Each row of a before or after table is a point. One or more steps were done to the points. Then noise was added and the rows were shuffled. The steps act on how far a point lies along the listed directions, d1 being the first. Write out the steps. A step turns or swaps two directions, mirrors them in a line or flattens them onto one, adds a multiple of one to another, or multiplies one. Angles are multiples of 10 degrees, from the lower direction toward the higher: turns from -170 to 170, lines from 10 to 170 but not 90. Use the fewest steps. Two steps may share a direction if one is a turn and the other turns, adds or multiplies; they go together, in the order done. Otherwise the lowest direction goes first.
(in the rows, 128 means zero)

Directions:
(1): 108 70
(2): 70 148
Before, 13 rows:
130 126

115 123

125 115

127 114

116 127

94 122

111 140

102 122

104 120

109 133

126 132

131 159

90 149
After, 13 rows:
38 148

96 135

136 115

72 152

8 176

69 137

121 133

129 117

95 132

135 125

114 156

62 141

73 146
Steps: multiply d1 by 0.7; multiply d2 by 3

Directions:
(1): 144 119 55
(2): 104 198 114
(3): 197 154 140
Before:
156 64 79

109 102 169

161 156 171

86 154 50

110 99 39

105 172 75

105 83 92

81 162 134

74 125 142

180 124 180

135 130 173

165 143 174

104 115 155
After (13 x 3):
214 116 132

232 117 123

103 90 116

113 171 59

120 74 103

39 169 163

80 98 168

53 187 102

157 97 132

57 139 78

85 167 174

51 78 133

210 124 156
Steps: turn d1 and d2 by 90 degrees; multiply d3 by 1.6

Directions:
(1): 141 111 185 189
(2): 186 191 121 140
(3): 69 173 111 169
(4): 106 163 190 85
Before (8 x 4):
160 185 84 172

137 31 35 95

109 95 98 61

183 99 135 164

119 137 112 141

120 77 125 179

102 180 123 125

145 91 21 126
After (8 x 4):
163 48 125 223

106 96 57 101

117 133 121 142

181 117 79 102

81 137 137 122

165 159 94 172

118 86 175 165

128 45 87 193
Steps: add -0.5 times d2 to d3; turn d1 and d2 by 120 degrees

Directions:
(1): 126 48 174 137 177 116
(2): 56 154 112 117 192 158
(3): 152 137 176 56 125 183
(4): 62 132 176 107 81 85
Before:
46 129 99 178 61 63

161 175 54 191 57 107

109 155 68 142 142 162

200 118 178 81 96 156

108 162 90 151 125 118

132 188 160 95 31 91

126 103 194 99 141 113

124 160 107 154 123 157

128 64 166 191 143 85
After, 9 rows:
180 138 94 144 79 139

38 223 136 93 112 125

116 134 190 63 29 151

148 152 117 154 96 155

131 86 210 108 169 161

52 153 98 140 209 152

147 212 123 67 104 221

85 106 155 143 162 88

163 145 125 111 84 129
Steps: multiply d2 by 1.3; turn d2 and d3 by -150 degrees

Directions:
(1): 170 121 92 46 72 99 103 150
(2): 107 149 107 137 180 100 34 164
Before, 10 rows:
135 119 105 53 92 100 92 162

180 97 102 10 38 108 146 129

132 105 151 187 142 160 186 83

151 131 142 156 137 164 168 98

107 139 168 187 154 132 178 105

100 135 133 143 166 128 157 98

123 135 167 169 138 145 195 103

123 105 178 164 129 132 188 116

106 121 162 180 143 150 196 83

127 125 155 174 162 168 180 98
After, 10 rows:
136 149 124 163 180 142 91 128

104 126 153 170 177 103 94 158

106 156 137 166 186 108 84 148

111 157 126 151 175 88 71 155

115 131 116 179 193 118 64 133

125 103 153 104 82 147 206 109

121 146 118 152 193 128 69 146

111 100 183 165 119 182 248 67

91 147 122 166 192 106 65 139

108 143 106 115 168 102 101 124
Steps: turn d1 and d2 by -100 degrees

Directions:
(1): 68 179 127 177 63 149 160 85 102
(2): 117 146 99 190 147 58 120 119 207
(3): 179 174 121 167 110 173 155 212 149
(4): 147 170 131 168 179 83 109 139 38
(5): 176 126 116 123 39 92 58 127 117
(6): 183 194 80 84 147 144 142 63 141
Before:
63 46 161 123 164 140 131 128 91

94 97 152 142 120 127 125 129 59

161 112 120 60 134 201 151 120 160

121 49 154 46 106 143 95 120 122

168 152 133 109 182 97 115 84 157

117 94 130 137 89 203 155 154 200

152 57 119 79 125 79 90 136 125

162 117 144 165 220 118 130 232 168
After, 8 rows:
171 138 117 119 103 98 69 97 32

99 114 157 146 104 170 145 157 88

142 94 116 104 75 182 119 112 202

93 161 101 128 113 120 174 58 88

120 183 116 187 3 144 121 126 187

204 165 103 121 155 112 103 136 33

62 115 173 159 119 115 140 106 151

119 173 125 108 126 137 129 76 32
Steps: multiply d1 by -1; add -1.5 times d2 to d4; turn d3 and d4 by -20 degrees; turn d5 and d6 by 140 degrees

Directions:
(1): 112 185 48 172 120 197 85 158 101 112 140
(2): 133 163 207 148 90 167 179 174 126 58 137
(3): 174 103 142 231 145 71 84 139 116 97 109
(4): 122 40 82 106 138 132 146 219 146 93 125
(5): 47 113 158 150 212 129 140 129 74 125 176
Before, 13 rows:
122 129 129 137 143 114 132 114 139 124 132

136 109 156 201 157 86 137 169 119 86 146

112 86 127 115 148 71 100 67 106 178 131

150 145 64 60 128 117 108 86 162 191 106

134 138 94 118 100 126 109 154 131 136 96

155 134 97 117 123 110 123 86 158 156 115

110 134 159 120 127 132 146 116 115 135 125

113 130 133 91 129 150 162 145 140 130 132

188 68 107 184 105 140 110 239 143 57 99

71 152 65 101 163 154 97 83 99 172 157

93 136 112 205 165 125 73 149 90 129 158

108 116 124 79 148 141 162 148 103 127 136

104 85 181 113 178 92 153 129 121 118 124
After:
130 136 143 104 107 134 147 131 133 135 111

134 134 120 128 121 120 125 114 145 119 130

190 123 71 89 58 96 81 69 155 181 90

120 90 108 45 130 103 139 78 156 180 129

190 121 127 110 86 112 126 132 162 110 77

110 120 124 104 132 149 158 161 141 119 133

96 124 108 141 142 123 112 156 101 131 119

126 82 165 251 190 120 97 203 78 60 141

131 155 22 75 136 153 93 113 151 181 115

164 127 184 193 135 69 137 133 131 103 130

133 98 199 147 148 53 115 95 132 154 129

144 100 115 81 122 124 156 160 126 120 116

138 154 64 129 128 143 116 104 148 154 129
Steps: turn d1 and d5 by 110 degrees; add 0.7 times d2 to d5; turn d3 and d4 by -30 degrees

Directions:
(1): 125 127 154 98 168 153 193 90 145 217 191 156
(2): 157 153 91 80 49 98 190 187 115 115 163 163
(3): 178 140 132 156 136 137 142 194 82 213 69 88
Before, 10 rows:
140 153 133 112 114 151 158 142 119 134 160 113

121 139 109 61 98 142 220 94 159 115 249 190

132 144 94 167 103 131 47 186 97 89 50 77

133 135 130 77 87 121 219 133 131 153 184 176

97 136 120 112 114 124 149 116 153 135 128 142

174 142 133 154 146 139 151 167 97 219 55 77

142 129 110 72 78 118 191 161 118 134 175 153

144 119 113 116 87 119 134 131 103 133 123 126

121 137 106 117 102 130 151 137 128 123 140 128

141 135 151 112 144 154 169 155 117 157 137 126
After:
125 122 160 137 163 157 119 139 126 121 118 112

91 136 129 130 157 156 84 103 148 131 131 116

137 129 124 135 119 136 144 144 115 152 110 105

143 147 144 138 137 163 130 143 111 141 127 94

95 108 159 164 208 153 81 52 158 131 82 86

139 118 137 135 124 131 118 121 98 155 104 107

157 128 138 140 116 132 161 180 90 174 79 108

111 140 118 114 105 125 144 144 136 147 109 132

190 153 97 125 85 133 193 217 83 170 119 113

171 122 133 139 129 134 139 186 91 185 93 93
Steps: multiply d1 by 0; turn d2 and d3 by 90 degrees
